Each point is reached from the start by the listed moves, each made once or not at all, plus a little noise. Is the number of moves made odd or even? Then give how often each move was made.

Moves:
(1): -1 -9 32 -4
(2): 12 -68 -38 -35
Start: 14 -3 19 11
Points:
27 -76 15 -25 => even (1, 1)

Moves:
(1): 37 -10 10 -14 9 11 -10 -41
(2): 2 -35 26 -8 31 -9 35 6
(3): -12 10 -15 -3 19 37 -19 31
(4): 37 59 -35 9 17 8 32 32
(5): 3 -2 5 1 -8 -32 -14 26
(6): 19 -1 -15 -33 -14 8 -2 30
Start: -4 -23 4 1 17 5 7 -1
Points:
54 26 -47 -28 18 28 37 61 => even (0, 0, 0, 1, 0, 1)
-17 -15 -11 0 35 45 -9 33 => odd (0, 0, 1, 0, 0, 0)
34 -69 41 -16 55 9 31 -36 => even (1, 1, 0, 0, 0, 0)
53 31 -41 -31 11 -7 26 90 => odd (0, 0, 0, 1, 1, 1)
84 40 -50 -43 38 42 -9 71 => odd (1, 0, 1, 1, 1, 1)
58 -7 -3 -18 83 21 27 51 => odd (1, 1, 1, 1, 1, 0)

Moves:
(1): -11 1 -5 -9 3 -13 0 3 -8 3 4 5 -1
(2): 0 17 -10 1 -6 21 2 4 -12 17 6 4 -3
(3): 6 -13 19 -9 -6 13 18 28 -9 -30 32 -28 6
(4): -10 -1 19 8 -4 3 0 -6 -6 9 13 2 7
(5): 21 23 18 36 1 -7 -14 8 -19 -11 -14 3 5
(6): -6 12 -14 9 0 -17 -9 0 -4 2 9 -15 15
(7): 0 -17 1 3 18 -6 -13 -7 -15 9 2 -6 4
(8): -12 10 6 -24 22 -3 10 10 -22 4 -17 -13 -12
(9): -2 5 12 -7 10 -23 14 -1 6 -12 2 8 15
(10): -8 4 -5 11 -7 -2 4 -15 -1 -9 17 -13 -22
(11): 1 12 -11 -3 29 10 -3 40 15 4 -1 -3 6
Start: -13 -4 -2 -1 -3 -1 4 -3 -3 13 11 -4 3
Points:
-10 47 13 47 45 -19 -21 37 -38 31 27 -12 52 => odd (0, 1, 0, 1, 1, 1, 1, 0, 1, 0, 1)
-3 37 1 25 -4 -2 -9 14 -41 21 8 7 4 => odd (1, 1, 0, 0, 1, 0, 0, 0, 0, 0, 0)
-47 24 -27 20 29 -4 -17 17 -35 48 61 -28 9 => odd (1, 1, 0, 1, 0, 1, 1, 0, 0, 1, 1)
-9 37 -4 21 66 -24 -25 49 -46 22 -11 -39 21 => odd (0, 0, 0, 0, 1, 1, 1, 1, 0, 0, 1)
-41 0 3 14 -5 -1 5 5 -58 13 95 -54 9 => odd (1, 1, 1, 1, 0, 1, 1, 0, 0, 1, 0)

Moves:
(1): 13 -8 13 -3 15 5 4 6 14 18 5 -4 7 -9 22 -3 -5 -13
(2): -19 1 -22 3 -6 3 -2 11 0 -1 -5 1 24 -5 5 5 -11 -4
(3): -8 4 -17 -9 -19 1 19 15 -18 8 -6 2 -5 3 4 -17 3 1
(4): -13 9 -27 1 4 13 5 28 -6 22 -2 11 -1 -1 -20 -8 -7 16
(5): 4 6 -3 -27 -3 10 16 2 -13 0 12 -1 -12 -34 -3 -9 -19 -9
(6): 10 16 -3 -2 -17 -22 -7 -13 -18 -11 -15 6 -7 3 -5 10 7 6
(7): 7 -7 3 0 1 -6 8 0 3 -6 3 -4 0 -18 5 3 -5 27
(8): 8 -2 4 6 -17 10 14 23 10 16 9 -5 -21 4 -2 -4 18 -13
(9): 0 6 19 6 -7 -7 -3 0 0 3 5 0 -6 -14 9 -1 7 4
(10): -4 -16 12 -20 -1 -17 -8 6 -15 -25 -11 -11 13 4 11 7 4 2
(11): 4 -1 -1 17 1 -3 -8 20 2 1 -8 -17 8 28 -1 -5 -2 1
(12): -10 11 -16 2 9 11 14 3 16 -5 -4 5 2 1 -7 -2 3 9
(13): -31 2 -11 -1 4 9 21 -19 16 20 6 -9 8 -45 -4 -13 -5 4
(14): 0 5 1 -4 -10 -14 -3 -6 -1 -1 10 -18 -24 1 22 13 -3 45
(15): -4 1 -21 4 20 2 -22 -7 -3 -1 -11 -5 16 -10 -3 -5 -2 22
(16): 7 13 15 6 -21 11 14 -5 -7 3 3 -3 -17 -2 -2 19 -1 -4
(17): -2 2 -10 16 2 -5 13 4 -18 -3 4 -9 -20 2 0 12 12 18
(18): -9 -10 -4 -5 -1 -1 -2 12 -4 3 -15 2 4 -11 7 -9 -12 -1
Start: 26 9 5 2 8 8 -10 10 -8 7 6 -9 2 -1 0 -11 -8 -3
Points:
9 23 -36 -13 -13 21 26 61 -26 45 -7 -50 21 -87 4 -14 -36 30 => even (1, 1, 0, 1, 1, 1, 1, 1, 0, 1, 1, 0, 1, 0, 1, 1, 0, 0)
-21 29 -15 -28 -61 19 79 67 -63 53 23 -50 -78 -95 22 -19 -12 60 => odd (0, 0, 1, 1, 1, 0, 0, 1, 1, 1, 0, 0, 1, 1, 0, 1, 1, 1)
-25 22 -64 1 4 35 35 35 24 63 10 -39 7 -62 37 -38 -11 47 => even (1, 1, 1, 0, 0, 0, 0, 1, 0, 0, 0, 1, 1, 1, 1, 0, 0, 0)
49 2 21 -15 -4 -12 14 35 2 -6 -6 -22 -6 -18 25 2 16 16 => even (1, 0, 0, 0, 0, 1, 1, 1, 0, 1, 0, 1, 0, 0, 0, 0, 0, 0)

Moves:
(1): 11 7 -22 21 -5 -9 -20 -5 3 -4 -6 -11 -21 -12 -20 -1 -18 -33 18 -13 -10 0 -10 -14
(2): -1 -15 -2 6 -7 -4 0 9 -2 -4 24 7 0 -11 5 -12 0 1 20 5 -4 8 29 -7
(3): -1 -18 -6 22 -13 5 7 14 -2 4 17 11 -3 -5 10 5 11 9 -1 12 -17 0 18 10
(4): -2 23 -19 16 -10 -8 -19 -3 3 14 -12 -3 3 11 3 4 -2 6 11 -6 -12 7 -6 -15
(5): 19 22 3 9 0 2 -7 -5 -22 10 8 22 -23 2 -8 3 -9 8 15 3 -19 5 24 -9
(6): -2 -1 -13 -16 5 7 -7 10 7 -6 -15 -2 -6 3 3 20 -8 2 -5 -2 19 -5 -4 -18
(7): -13 20 0 -9 16 -2 9 -9 11 17 0 -4 -8 18 -1 9 -6 17 9 16 -3 -6 -22 4
(8): 3 0 16 1 0 0 -2 -3 -3 6 12 0 -5 -6 -3 8 14 -27 2 -3 -2 15 -1 -3
(9): -1 -13 14 0 6 -1 -5 2 5 0 2 -3 -11 14 -6 6 -4 -4 10 -16 8 5 -9 -7
(10): -21 5 30 2 -1 13 17 -12 13 1 -8 0 -4 7 1 1 4 14 -2 8 -4 -4 16 -3
(11): 20 10 -1 10 7 18 10 9 -14 10 14 8 -8 -7 -5 -1 -6 16 17 6 -22 16 -17 -2
(12): 4 15 35 28 -2 5 16 12 15 -4 29 15 -4 22 32 29 12 13 15 10 0 -18 6 -20
(13): -6 -3 13 15 1 2 -19 -1 3 -3 10 -10 -12 -1 10 15 -11 13 17 0 0 2 -7 8
(14): 15 -1 5 21 -9 -5 -8 -8 -17 2 4 -1 13 -16 -7 -23 12 -2 -13 23 1 -13 -2 -5
(15): 13 -3 6 -10 1 -2 2 -12 10 -9 5 -13 -17 13 -3 4 7 2 -10 -1 1 7 -6 -1
(16): -24 -7 15 -7 5 32 12 4 2 -10 -8 29 10 11 5 -16 20 -5 15 -23 6 11 4 23
(17): -6 -28 25 9 -3 -9 -7 -15 -3 -34 6 -5 3 5 -14 1 -4 -21 3 7 1 11 -24 9
(18): 21 -3 -8 -7 -12 -1 13 -23 -12 5 -9 -3 -1 0 0 -12 -8 -4 -19 18 2 -10 1 -3
(19): 1 14 3 -12 -17 -29 -7 -2 18 3 -26 -4 -8 -5 -21 -28 -11 -24 12 12 -3 -5 -20 1
(20): -1 -39 12 -6 -5 11 -4 8 -7 -23 23 -8 3 12 17 -3 0 -5 -26 6 -4 -11 13 0
(21): 7 7 13 -1 -2 1 -1 -12 6 -1 5 -6 1 6 -12 23 5 6 22 1 -18 -14 -18 -8
(22): 22 1 -3 2 10 6 1 -7 1 4 -1 17 7 -9 -1 2 9 3 -6 -3 -11 9 12 -5
(23): -2 14 9 10 -5 18 -8 -1 18 -9 10 10 7 4 -6 23 -3 17 0 -8 6 -3 -30 8
(24): -5 4 8 -3 -9 0 -3 -20 0 -13 -14 15 -6 -18 8 18 1 -9 -13 -18 7 -21 -13 -14
Start: 16 9 -33 -5 20 14 -11 -9 8 5 -5 -22 2 -10 25 0 1 -16 7 10 3 -1 -13 34
Points:
14 -16 62 45 -15 22 -45 -93 35 -53 25 -28 -47 -25 -12 71 -25 -63 64 -10 -9 -11 -77 0 => odd (1, 1, 0, 0, 0, 0, 0, 1, 1, 1, 0, 0, 1, 0, 0, 0, 1, 1, 0, 0, 1, 0, 1, 1)
65 65 -45 44 5 27 -46 -59 34 20 33 -45 -52 11 -6 55 -42 23 91 28 -54 6 -95 4 => even (1, 1, 0, 1, 0, 0, 1, 0, 0, 0, 1, 0, 1, 0, 1, 0, 0, 1, 0, 0, 1, 0, 1, 0)
53 19 24 95 -35 -7 -52 -8 50 -15 73 -19 -46 -27 22 22 12 -48 66 47 -24 -9 -35 10 => even (1, 1, 1, 0, 0, 0, 0, 1, 0, 0, 0, 1, 1, 1, 1, 0, 0, 0, 1, 0, 0, 0, 1, 0)
67 -13 14 52 -6 41 -26 -56 -11 3 47 -12 -53 -16 19 42 -2 -30 26 40 -78 -7 35 10 => even (1, 0, 1, 0, 1, 0, 0, 1, 0, 1, 0, 0, 1, 0, 0, 0, 0, 1, 0, 1, 1, 1, 0, 0)
39 77 14 84 -15 12 -47 -56 63 1 -4 9 -65 30 13 71 -42 4 72 66 -46 -19 -60 -15 => even (1, 0, 1, 1, 1, 1, 1, 0, 0, 1, 0, 1, 1, 0, 0, 0, 1, 1, 1, 0, 0, 1, 1, 0)

Moves:
(1): 1 11 15 -9 3 20 -4 -19 -11 -14 -12 -20 -1 3 17 -15 -2 1 13 34 8 4 10 10 12 8 0
(2): -18 0 19 -26 2 20 -17 -5 1 15 -5 -5 -10 -3 6 0 -3 11 6 -11 3 2 20 0 -8 -4 -15
(3): 6 7 8 -14 -15 12 3 -2 6 -5 -22 -8 -13 6 29 12 12 -15 14 4 -9 -5 12 8 8 -16 6
(4): -10 -3 -11 -21 -22 5 13 7 6 16 -14 -16 -4 6 -28 4 0 2 2 16 -4 -28 -9 -4 13 11 -28
(5): -6 -15 -11 -4 -17 -1 14 12 20 6 -10 -12 5 -9 -2 1 -1 23 -24 -3 9 1 -14 3 -17 9 3
(6): 32 -11 1 15 18 10 -8 -8 -19 -1 3 5 -1 -16 17 4 -2 -3 -8 6 13 3 14 17 -8 -16 -22
(7): 9 0 -14 4 2 4 1 17 -15 2 -16 1 1 4 -2 -12 -7 -2 14 -5 5 -3 -5 16 -8 -5 -9
(8): 11 1 0 2 -3 -5 4 12 28 -2 -8 9 13 11 1 14 6 -7 -3 8 -16 5 2 -5 0 -4 6
(9): -16 -11 5 16 -3 10 7 8 16 -6 5 -6 7 -9 0 -3 19 -10 13 4 -4 -10 -6 -15 -14 2 -6
(10): 11 23 -14 9 14 -12 2 -5 -26 13 -11 -1 24 -18 14 8 -3 -10 -8 4 -4 1 8 0 1 -8 3
(11): 4 -3 3 21 15 10 15 -16 10 2 -18 7 20 8 -4 1 -4 -5 13 -1 3 -16 -14 3 -9 -1 12
(12): -11 -7 -14 -21 -4 25 -10 -5 -6 0 -14 -7 3 -10 14 -8 -9 -28 5 -7 7 -9 13 6 -4 -12 0
(13): -2 0 7 20 0 0 -18 -25 -21 -11 29 -6 0 -5 -5 -11 30 7 4 -7 -23 21 8 20 15 -16 36
(14): 5 -13 9 0 14 10 -6 4 -8 5 26 -1 10 7 18 -1 -9 -11 3 5 1 3 -11 -1 -3 -12 -5
(15): 19 10 1 6 7 -20 -1 20 0 15 4 -24 -2 -17 4 -17 1 2 6 -3 -13 10 8 -9 8 3 3
(16): 10 -4 14 10 -9 2 24 2 -7 6 -10 1 12 25 -8 18 -28 26 10 -22 -3 33 15 11 7 -7 -2
(17): -4 13 -9 1 -15 8 24 5 4 -2 13 -6 -6 -2 -13 -2 6 10 8 13 2 8 -12 5 10 -13 7
(18): -8 -1 -2 -14 7 8 0 -12 -8 -1 11 8 5 26 5 1 29 4 -11 5 1 -1 11 -7 29 12 9
(19): 16 0 -15 2 20 -32 6 1 10 -4 -7 -16 14 0 15 8 -34 19 21 -1 -4 1 -1 -5 0 7 7
(20): -4 8 2 -11 3 -15 11 -13 -11 -8 17 5 -1 21 -19 3 -5 9 -17 20 6 0 6 -14 -2 -6 6
(21): 0 -4 20 3 10 3 0 0 -9 -18 9 16 -1 -6 -5 1 11 -10 -5 2 -6 6 -4 5 0 -11 4
(22): -5 3 -8 8 0 16 9 -10 -8 -4 11 9 8 12 9 -7 -16 -7 -3 -4 -1 -16 6 21 -3 -4 -4
(23): -13 -1 -18 11 10 -1 -11 -3 -11 0 -6 -9 -21 2 -9 20 3 15 -40 -2 7 -7 -5 3 16 15 17
(24): 17 28 -6 -15 -3 2 0 1 4 -25 11 3 -1 10 -2 12 14 -10 -6 -12 7 -21 -2 -12 4 -16 -16
Start: 12 -6 -31 -2 7 -19 3 3 12 23 -6 -14 12 5 -5 -12 -14 -7 23 -16 6 -5 21 6 1 34 7
Points:
95 40 -16 -36 50 -3 47 0 -38 -4 5 -3 61 68 53 51 -27 4 42 1 -1 28 74 27 32 -64 -15 => even (0, 1, 1, 0, 0, 1, 1, 1, 0, 1, 0, 0, 0, 1, 0, 1, 1, 1, 1, 1, 1, 0, 0, 1)
33 -47 -22 38 22 -11 33 21 25 9 32 -50 82 3 35 -17 -43 -3 50 -46 -48 40 38 37 -11 -13 48 => odd (0, 0, 0, 0, 1, 0, 0, 1, 1, 0, 0, 1, 1, 1, 1, 1, 0, 0, 1, 0, 1, 1, 0, 0)
95 53 -35 14 17 14 77 -36 -39 21 38 -29 77 78 15 26 16 -14 26 17 -36 -10 63 39 72 -60 18 => odd (0, 0, 1, 1, 0, 1, 0, 1, 0, 1, 1, 0, 1, 1, 1, 1, 1, 1, 0, 1, 0, 1, 0, 1)
40 -45 -23 20 39 -10 10 -2 -34 48 26 -70 25 -1 7 7 -63 68 -6 -40 -12 25 49 66 22 7 1 => even (0, 1, 0, 1, 1, 1, 0, 0, 0, 0, 0, 0, 1, 1, 1, 1, 0, 0, 1, 0, 1, 1, 1, 0)
55 5 -70 -6 -10 -22 10 41 53 -8 -33 -81 41 -14 46 -16 15 -26 67 -38 -36 -16 36 14 -6 -17 36 => even (0, 0, 1, 0, 1, 0, 1, 1, 1, 0, 0, 1, 1, 0, 1, 0, 0, 0, 1, 0, 0, 0, 0, 1)
56 25 -64 -20 35 0 15 -60 -70 -7 19 -80 24 61 5 1 -35 30 -1 7 7 -13 95 44 88 11 13 => odd (1, 0, 0, 1, 0, 1, 0, 0, 0, 0, 0, 1, 1, 0, 1, 1, 0, 1, 1, 1, 0, 1, 1, 1)
18 -25 -27 5 26 -3 17 -3 36 38 -16 -69 34 15 24 11 -19 17 17 -15 -47 -28 19 46 21 12 49 => odd (0, 1, 1, 1, 1, 0, 0, 1, 0, 0, 1, 0, 1, 1, 1, 0, 0, 0, 1, 0, 1, 1, 1, 0)
